Rows are points. Examples show where two turns around zero, p and q, send a point. Write where each new point lands after one turn and then the other. Backwards means that the second turn is done in reverse. Each puzzle has new turns, and all numbers are rounded.
(in the rows, 128 means zero)

Turn p:
111,93 => 158,104
101,136 => 114,103
174,122 => 144,172
126,161 => 95,133
Turn q:
158,161 => 117,171
114,96 => 147,99
124,150 => 107,137
140,82 => 173,113
105,152 => 95,122
Where do these land?
q, then p backwards: 169,93 => 154,81
q, then p: 85,147 => 145,84
p, then q: 127,151 => 112,111
p, then q: 131,121 => 131,135

Turn p:
110,113,159 => 95,134,147
147,159,184 => 131,103,190
124,158,81 => 175,150,106
133,137,128 => 137,125,133
116,93,90 => 115,141,78
136,107,126 => 115,116,114
Turn q:
112,167,118 => 88,126,144
128,113,189 => 174,136,170
144,135,97 => 108,138,100
128,97,109 => 143,113,99
Where do these land?
p, then q: 169,112,131 => 157,109,101
q, then p: 88,129,141 => 88,116,131
p, then q backwards: 130,72,103 => 134,127,67
p, then q: 131,161,120 => 135,161,128
p, then q backwards: 122,167,146 => 127,132,171

Turn p:
117,89,142,126 => 145,119,111,162
98,157,140,134 => 90,150,129,134
174,187,84,181 => 142,175,184,58
135,99,149,115 => 140,102,125,153
121,134,115,108 => 118,121,111,114
119,144,151,108 => 97,113,131,136
132,85,115,125 => 165,118,106,139
Turn q:
123,122,135,88 => 106,158,117,114
144,128,116,101 => 134,159,117,129
130,106,116,192 => 169,74,139,121
94,153,80,116 => 119,120,73,160
136,106,163,163 => 136,102,169,104
141,154,159,108 => 104,154,155,142
Where do these land?
q, then p: 114,162,147,108 => 107,165,122,145
q, then p: 166,111,143,165 => 135,86,162,147
p, then q: 114,139,93,127 => 121,150,103,148
q, then p: 93,149,146,132 => 128,151,102,157
p, then q backwards: 130,129,64,140 => 147,76,108,101
q, then p: 169,78,150,107 => 86,77,143,107
q, then p: 110,128,154,117 => 107,132,107,144

Turn p:
121,109,136,130,139,107 => 120,128,118,139,124,101
146,106,132,58,133,129 => 139,126,182,142,167,97
122,119,89,145,104,139 => 151,98,127,107,102,138
74,153,120,163,86,114 => 111,136,103,64,87,132
179,157,126,102,185,112 => 150,141,109,164,200,134
150,131,175,154,120,130 => 119,170,124,157,106,143
104,122,117,144,129,165 => 107,97,133,121,111,152
Turn q:
176,138,148,146,125,122 => 145,135,128,149,162,93
115,153,146,118,158,138 => 120,140,84,133,122,134
78,145,117,162,96,91 => 68,134,157,109,98,102
127,125,130,116,94,103 => 115,130,152,99,147,123
164,130,86,107,163,182 => 197,93,96,137,107,138
90,92,111,106,168,125 => 109,100,120,137,110,187
146,114,159,141,93,136 => 142,164,158,132,149,118
Where do these land?
p, then q backwards: 152,149,95,101,87,163 => 140,81,107,95,91,150
q, then p: 143,157,162,170,154,86 => 110,112,59,106,121,105
q, then p: 123,93,170,106,110,104 => 79,123,126,138,161,156
q, then p: 78,110,151,103,173,103 => 91,71,140,100,115,159
q, then p: 149,113,99,111,146,160 => 163,120,147,162,113,140
p, then q: 106,126,106,115,144,86 => 107,81,126,122,146,141
p, then q backwards: 145,148,121,173,110,126 => 109,132,130,107,147,172
p, then q: 118,122,97,142,130,166 => 154,140,155,135,125,162
p, then q: 138,134,151,132,98,157 => 141,172,120,117,124,117

Turn p:
101,74,118,114,135,76 => 128,56,159,135,141,147
132,156,150,110,108,161 => 124,160,123,102,102,102
97,145,132,150,116,147 => 107,126,91,130,118,109
147,90,125,93,126,158 => 149,130,157,126,81,148
158,168,153,137,130,131 => 117,177,128,113,148,118
105,76,113,142,176,86 => 125,68,132,142,156,185
130,146,121,175,106,119 => 107,140,110,163,150,105
153,170,111,103,127,147 => 167,166,121,112,128,109
Turn q:
111,149,128,131,83,71 => 198,148,120,119,138,106
161,138,117,144,115,135 => 139,119,128,147,144,159
129,131,89,117,159,161 => 98,122,126,115,94,166
97,91,161,158,127,81 => 149,95,120,121,139,59
101,153,152,147,116,113 => 144,145,92,125,144,103
134,116,121,109,119,167 => 105,140,144,154,108,142
163,117,128,91,177,168 => 63,126,165,115,129,160
Where do these land?
q, then p: 124,124,143,165,141,165 => 130,92,98,157,127,137
q, then p: 116,160,100,89,165,173 => 139,123,89,101,85,76
p, then q: 98,165,171,108,122,136 => 148,164,156,93,100,117
q, then p: 162,134,119,152,146,85 => 147,133,154,118,107,177
q, then p backwards: 151,104,125,126,121,114 => 135,109,119,113,121,104
p, then q: 102,114,171,144,139,123 => 115,143,122,127,84,101
q, then p: 174,107,87,133,85,117 => 90,178,147,152,103,154
q, then p backwards: 129,95,141,130,158,127 => 103,118,150,124,106,106
p, then q: 96,149,94,105,75,111 => 174,88,165,106,147,110
